Each point is reached from the start by the listed moves, each made once or not at all, plus a little noise. Say if it took an odd or an even number of moves. Then give how often each move was made.

Moves:
(1): [-27  80]
(2): [-15 -19]
Start: [ 24 -15]
Points:
[ 23 -17] -> even (0, 0)
[ 12 -36] -> odd (0, 1)
[-5 65] -> odd (1, 0)

Moves:
(1): [ 21 -19  -1  -1  58]
(2): [30 51 -3  7 36]
(3): [-87 -26  43  14   3]
(4): [ 10  -7  13  38 -12]
Start: [  8 -25  16  15   9]
Points:
[37 28 18 23 49] -> odd (0, 1, 0, 0)
[ 25 -52  12  17  71] -> odd (1, 0, 0, 0)
[-41 -10  70  72  39] -> odd (0, 1, 1, 1)

Moves:
(1): [  8  27 -23  -5 -19   6]
(2): [-37 -25  -2  -8  -5  10]
(3): [ 24  20  20 -23 -23  29]
(4): [-19  18  -1  38 -16  11]
(5): [-11  11   8  -8  -7 -33]
(6): [-43  11 -11  19  24   5]
Start: [-15   6 -11  20   1   5]
Points:
[-44  35  -4  50 -20 -17] -> even (0, 0, 0, 1, 1, 0)
[-52 -19 -13  11  -3  15] -> odd (0, 1, 0, 0, 0, 0)
[-63  67   4  46 -19  17] -> even (0, 0, 1, 1, 1, 1)
[-55  95 -18  41 -38  24] -> odd (1, 0, 1, 1, 1, 1)
[ -1  38  17 -11 -28   1] -> even (0, 0, 1, 0, 1, 0)
[-52  58  -2  54 -13  50] -> odd (0, 0, 1, 1, 0, 1)

Moves:
(1): [  1 -10   0 -14 -19 -14  -1  24 -22]
(2): [ 31   6  12  27  15 -12  11  -2  -6]
(3): [  2  -9  -3 -17 -11   6 -19  -2 -10]
(4): [ -9  -8 -25  18 -18  13   4  -9   1]
(5): [-13 -28  -9   0 -11 -13   7 -20   9]
(6): [-11  14  -9  13   3   7 -18  15   4]
(7): [-11 -11  -9   9   2  -4  21  -2 -15]
(8): [  8  34   1  52  -7  -5   6   5 -15]
(9): [-9 -6 18  9  9  2 19 -2  6]
Start: [ 11 -17   9  15  -1  -7  -7  -1  -1]
Points:
[ 15 -29   3  50 -22  -4 -12  23 -26] -> even (1, 1, 1, 1, 0, 1, 0, 0, 1)
[ 22 -26   0  33 -11 -23 -14  32 -49] -> odd (1, 1, 1, 0, 0, 1, 1, 0, 0)
[  1   3   5  95 -16   4  22  -9  -8] -> odd (0, 0, 0, 1, 0, 0, 0, 1, 1)
[ -7 -20 -27  29 -28  20 -40   3  -5] -> odd (0, 0, 1, 1, 0, 1, 0, 0, 0)
[-26 -46 -18  33 -35   5  -2  23 -35] -> even (1, 0, 1, 1, 0, 1, 1, 0, 1)
[ -6 -52  16   1 -19 -16  13  16 -41] -> even (1, 0, 1, 0, 0, 0, 1, 0, 1)

Moves:
(1): [  4  13   6  15   1  -7  11  -6   5  -4  -8 -15   7   1  10]
(2): [-10   7 -15  -7   3  19   0  11 -22  22 -13 -35 -16   8   6]
(3): [ 12  -2   3 -13   9   4  -6   6  13   5   8   7   5  -5   8]
(4): [-17 -12   4   9  17   5   1  14   2   1  -1  13  -7  18  32]
(5): [ 11   0   5 -16  -2 -33 -14   0  22  16  -1  -3   0  -2   9]
(6): [-4  5 -5 -2 -4 15 -1 10  2 -8  0 -6 -3  2 -5]
(7): [  6 -11  -1   0  -6  -9 -11  15  -9   7   7   7   4  -4   8]
(8): [ -9  17  -8   7 -12 -20  27 -12  15   3 -12   4   3  16  -3]
(9): [  5  -8  -8  -8  -8   0 -14   2 -25  -9  -4  -5  17 -14   1]
(10): [-35 -12 -26  12   7  27  20  12 -30 -13   9  -6  -5  -5 -19]
(11): [ 13  -2   7  -3  -2  -8 -26 -23  16  -1  25   3  33   6   2]
(12): [-17  -6 -15  25  -7  34  40   2  -6 -10  -9 -21 -40  16   2]
Start: [  5   3   5  14  12 -10 -18 -20  19  10   6 -16  -1  -8 -10]
Points:
[-16 -11 -38  17  -2  -4   9 -34  24   2  23 -36  11   6 -12] -> odd (0, 0, 1, 0, 1, 0, 0, 1, 1, 1, 1, 1)
[-62 -25 -58  29  29  95  22  36 -47  -1  -3 -70 -52  11  15] -> odd (0, 1, 1, 1, 0, 1, 0, 0, 1, 1, 0, 1)
[ -3 -20 -21 -11  17 -11 -32   1   0  10  18 -24  15 -34 -13] -> even (0, 0, 1, 0, 1, 0, 0, 0, 1, 1, 0, 0)
[-39 -10 -30  18  29   0 -14  14 -30  23 -11 -65  -6  -1  29] -> even (1, 1, 0, 1, 1, 0, 0, 0, 1, 1, 0, 0)
[ -3   2 -13  42 -14 -13  11 -38  33  10  18 -23  -2  25  -3] -> even (0, 0, 0, 0, 0, 0, 1, 1, 0, 0, 1, 1)
[-28 -22 -29  29  23  17 -37   6 -44  13  20 -51  30   1  30] -> odd (1, 1, 0, 1, 0, 0, 1, 0, 1, 1, 1, 0)

Moves:
(1): [ 19   3 -24 -12  38  -3  -5  21 -16   6   9 -58  -3 -11  -2]
(2): [-14   7  21  -1   9 -33 -23  -3  -9  -8   6  20  11   0  16]
(3): [-19   4   3  -3   7   6 -16   6   7   9 -22   2  25 -14 -12]
(4): [ 15   4  -8 -41   0  25  11   8   0   4  -1   4  -8  55   6]
(5): [ -1  23  31   9 -17   4   5   7  18  15 -12  16 -14  -6   8]
(6): [ -4 -11   4 -33  17   5  15   3  27  11  20   4   1   5   2]
(7): [  6  -8  13 -17  -9   1  -2   8  12 -10  -2 -11  16 -24  19]
(8): [-17 -30   9 -23 -12 -50  21   1  -1  -4 -10   5  -6   7   7]
(9): [  9 -33  19  15   1   8   0 -18  11 -10  -7 -13  -7   2  -5]
(10): [ 11 -14  -4   5  -2 -22   3  23   2  -1   5   7  -7   0   5]
(11): [-14  28  -2  13 -27   7  -4   0  17 -10  22   9 -42  37  -9]
(12): [ -6 -14   6  12  15   0  20  13  21 -24 -13  -6   0  24   0]
(13): [  4  -6 -23   7 -20 -15  26  -1   5  24  22   5  27  39  33]
(14): [ 34  46 -10 -30  19 -27 -20 -36  29  14 -24  -9  15   2  20]
Start: [  4   0 -30  -8 -12 -17  -9 -12  -8  -2 -17 -11   7  -7 -13]
Points:
[ 26 -26 -41 -38 -13 -14  20   2  49   9  48 -74  -2  40  25] -> even (1, 0, 0, 0, 0, 1, 1, 0, 1, 0, 1, 0, 1, 0)
[-42  20   9 -51 -17 -29 -37   3  48 -11   6  14  17  -2   0] -> odd (0, 1, 1, 0, 0, 1, 1, 0, 0, 0, 1, 0, 0, 0)
[  0 -23  49 -49 -65 -79   3  15  44 -27 -13  29 -49  65  33] -> even (0, 1, 0, 1, 1, 0, 1, 1, 1, 1, 1, 0, 0, 0)
[-22 -88  45 -53  10 -87  24  -9  56 -45 -22 -10  22   4  26] -> even (0, 1, 0, 0, 0, 1, 1, 1, 1, 0, 0, 1, 0, 0)
[ 83  -3 -36 -48  35 -59 -34 -14  33  -3 -37 -95  22 -40  23] -> odd (1, 0, 0, 0, 0, 0, 1, 0, 1, 1, 0, 0, 0, 1)
